Each row of a before or after table is a point. The points were changed in one or more steps. Then noise was added and the rows were shuffled. The steps act on columns, c1 being the first. Write out the steps. A step turns or swaps two columns, mirrors them in a line or flattens them onto one, adds a multiple of one to another, or multiplies or shifts one. Angles are multiples of 10 degrees, from the lower column toward the higher: turns from -170 to 170, lines from 10 to 170 but not 90. Use the fewest steps. Two steps may share a column if one is a turn and the other turns, adds or multiplies; they go together, in the order done. Otherwise the lowest column goes first.

Before:
-6 -32 49

-33 29 57

-16 -1 37

-31 -38 -18

66 -39 49

-37 -60 -29

-35 38 16

-9 -23 -28
After, 8 rows:
-36 -83 -80

-45 47 -56

72 63 15

1 7 -66

-13 -30 -54

-28 -61 -44

-34 20 -38

-13 36 3
Steps: add -1.5 times c1 to c3; turn c2 and c3 by 150 degrees

Before, 14 rows:
-18 -42 -44 12

-33 -54 -65 -2

4 -14 9 33

7 11 -17 -30

15 -6 35 12

23 7 29 -10

-9 -8 6 8

23 -18 29 21

-31 -4 -31 -7

20 -4 28 -13

31 17 6 20

-25 -59 -47 6

2 8 5 -18

-13 22 33 14
After:
16 -87 -46 -32

21 12 3 8

22 -7 -21 -27

-6 -13 4 -11

7 -6 19 23

-6 -67 -31 -22

-22 -10 25 10

4 -95 -33 -26

1 12 20 25

-12 36 24 -17

34 18 -12 17

-38 27 5 22

-36 -29 20 15

-42 -23 7 -8
Steps: turn c1 and c4 by 110 degrees; multiply c1 by 1.3; multiply c2 by 1.6; multiply c3 by 0.7

Before (10 x 6):
-34 -3 -11 32 35 -41

-13 3 64 -8 55 22

22 -35 -4 36 -45 -20

26 -30 -55 50 -29 16

9 35 -15 -95 18 -27

-2 -4 8 28 20 28

20 26 -34 -73 -1 -31

71 -45 -27 71 17 -3

1 79 13 -24 -37 -25

-10 -3 25 28 77 6
After, 10 rows:
93 -8 -18 59 -61 23

-10 51 16 65 0 -18

-2 16 30 22 -20 6

-17 36 51 36 25 -47

31 -46 -20 1 -51 -7

34 -30 -13 11 -56 56

12 18 -29 -35 96 -2

25 3 -44 -37 70 13

-45 25 -39 35 -19 -11

2 34 -18 -84 10 -25
Steps: multiply c1 by 1.3; turn c4 and c5 by -70 degrees; turn c2 and c4 by -40 degrees; turn c3 and c6 by -60 degrees

Before, 13 rows:
-26 19 -4 19 23 -42 20 -13

-5 -41 17 9 -6 19 1 5

-40 2 8 -11 -15 6 -22 2

-33 13 -1 15 1 -11 11 -26

-29 -43 -95 0 2 1 -17 -7

-38 20 -3 -57 -4 6 -19 -15

18 -35 -7 14 -8 -36 -20 -2

93 13 29 -35 -5 13 -14 33

10 -48 4 -22 52 4 47 -26

-25 -17 3 12 11 0 65 18

29 7 -26 -1 2 18 11 -22

-22 -9 -20 12 -10 5 10 -18

-30 18 10 12 52 18 6 -18
After (13 x 8):
62 -24 10 53 -10 18 4 -15

-14 -12 -26 45 -30 3 -3 -20

43 17 2 18 -33 -12 -39 -25

36 -24 -4 62 29 -30 -1 -13

-48 -4 31 5 -75 -28 11 35

2 29 19 46 -4 24 -16 3

1 7 -18 50 17 11 -9 -19

15 -17 -2 52 32 3 -1 -24

18 -14 -1 53 14 12 -50 17

15 47 -100 37 21 14 -5 -6

-17 35 -7 51 6 -37 2 -1

4 8 9 29 33 31 13 0

20 -10 -6 -16 27 18 15 -16
Steps: turn c1 and c5 by -120 degrees; turn c5 and c6 by 30 degrees; turn c2 and c7 by 150 degrees; multiply c7 by 0.7; shift c4 by 40
